Every row gives one point. The points of each table are mixes of a few directions, plus a little noise. Count the directions of each table, and those that both share. Where both have some left over, give the other angles between the two spaces (their principal angles), to ten degrees, smallest first.

First:
[[-48   4]
 [-47   4]
 [ 50  -4]
 [-25   2]
 [ 57  -5]
 [ 14  -1]]
Second (4 x 2):
[[  1  -1]
 [-30  64]
 [ 13 -27]
 [ 17 -35]]
Directions: first 1, second 1, shared 0; angles 60

First (8 x 6):
[[  4  21 -21  27  27  -2]
 [ -2 -14  14 -18 -18   1]
 [  2  10 -10  13  13  -1]
 [ -1  -5   5  -6  -7   0]
 [ -7 -41  42 -53 -52   4]
 [  8  47 -47  60  59  -4]
 [  3  19 -19  25  24  -2]
 [ -6 -37  38 -48 -47   3]]
Second:
[[ -1  13  -3   3  -9 -19]
 [ -3  25  -6   6 -17 -37]
 [ -3  26  -6   6 -17 -38]
 [  9 -81  19 -18  55 121]
 [  0   0   0   0   0   0]
 [ -2  16  -4   4 -10 -23]
 [ -2  20  -5   5 -14 -30]
 [  4 -34   8  -8  23  51]
 [ -2  16  -4   4 -11 -24]]
Directions: first 1, second 1, shared 0; angles 80

First (10 x 12):
[[ 56 -42  80  30  -9  67 -36  12  24  14 -58 -15]
 [-53  40 -76 -29   9 -64  34 -11 -23 -14  55  14]
 [-35   2 -60 -47   2 -27  33   3  15  33  11 -22]
 [-25  17 -37 -16   4 -29  17  -4  -8  -3  24   4]
 [ 32 -42  38  -3  -8  49 -13  14  35  38 -50 -30]
 [ -6 -13 -16 -23  -2   3  11   6  18  27 -11 -19]
 [  6  22  20  34   3  -9 -16 -10 -29 -44  20  31]
 [ 12 -35   6 -24  -6  31   4  13  37  48 -39 -36]
 [  9  36  31  54   5 -16 -25 -16 -48 -71  34  51]
 [  5  15  14  23   2  -6 -11  -6 -20 -30  13  21]]
Second, 9 rows:
[[-41  13 -84 106  76   3  35 -73 -57   0  51 -94]
 [ 11  -1  25 -43 -28  -6 -10  26  19  -1 -13  37]
 [ 20 -16  32 -29 -22  13 -13  23  25  12 -28  14]
 [ 16  -3  20  70  24  28 -14 -24 -25 -17   1 -22]
 [ 20  11  46   8 -16   0 -26  10  -9 -36  -1  47]
 [ 13  -9  26 -38 -24   2 -10  25  24   8 -20  25]
 [-21  24 -29  24  17 -24   9 -20 -29 -23  35   2]
 [-17  -7 -29 -73 -19 -20  21  24  34  36  -9   1]
 [ -2 -11  -7 -25  -6   3   7   9  19  23 -13 -10]]
Directions: first 2, second 3, shared 2

First (11 x 20):
[[-23   0  -9  18  12   2  26  12 -31  34 -32  20 -27 -60  17  -6  -7 -41
   15  17]
 [-28   0 -12  21  15   4  31  16 -36  40 -39  24 -32 -74  21  -7  -7 -49
   18  22]
 [ 28   1  11 -21 -13  -3 -30 -14  35 -39  37 -24  33  72 -19   6   8  49
  -18 -21]
 [ 34  -1  14 -25 -17  -4 -37 -18  43 -46  44 -29  38  87 -24   9  10  59
  -22 -25]
 [ -5  -1  -1   4   3   0   5   1  -5   7  -7   4  -5 -12   3  -1  -1  -8
    3   4]
 [-28   0 -11  20  14   3  30  15 -35  39 -36  24 -33 -71  20  -6  -8 -48
   18  20]
 [ -8   0  -4   7   4   2  10   5 -12  13 -12   8 -11 -23   7  -2  -2 -16
    5   7]
 [ 48   0  19 -36 -25  -6 -52 -26  60 -66  63 -40  54 121 -33  11  14  82
  -30 -34]
 [ 27   0  11 -21 -14  -2 -31 -14  37 -39  38 -23  32  73 -20   7   7  49
  -18 -21]
 [-22   0 -10  16  11   4  25  12 -27  30 -29  19 -25 -57  16  -5  -7 -39
   14  16]
 [-20   0  -8  15   9   3  22  11 -25  29 -27  18 -23 -51  14  -5  -6 -35
   13  15]]
Second, 8 rows:
[[ -2 -34  -5  -7  29 -10  -7   9  -8  12  48  -2  -5  65  18  25  32  29
   -1 -38]
 [-40   0  -4  20 -30  -1 -32   6  -7  14  43   2  -5 -18  17  25  13 -25
   -2 -30]
 [  3   2 -30 -44   7  -5  17 -21  -7  19 -52 -17 -30  27 -16 -29  48   7
   30   6]
 [ 16   9 -13 -24   0 -30 -15  11  17  -4  -8  -5 -30  57 -17  -2  34  40
    6 -14]
 [ 60  13 -14 -15  40 -12  66  -8  15  40 -44 -25   0  50 -47  11  32   8
   22 -30]
 [ -7   4  24   0 -29  36  -7  -7 -16 -41 -37  -9  76 -48  -9 -42 -82  -1
    7  53]
 [-21  10  21  49 -22  -6 -31  20  14 -14  57  30 -15 -54  27  32 -25 -27
  -38  -4]
 [ -9  -4  22  22   4  28   9 -10  -9 -26  -6  24   9 -80  27 -20 -52 -31
  -24  56]]
Directions: first 1, second 6, shared 0; angles 30
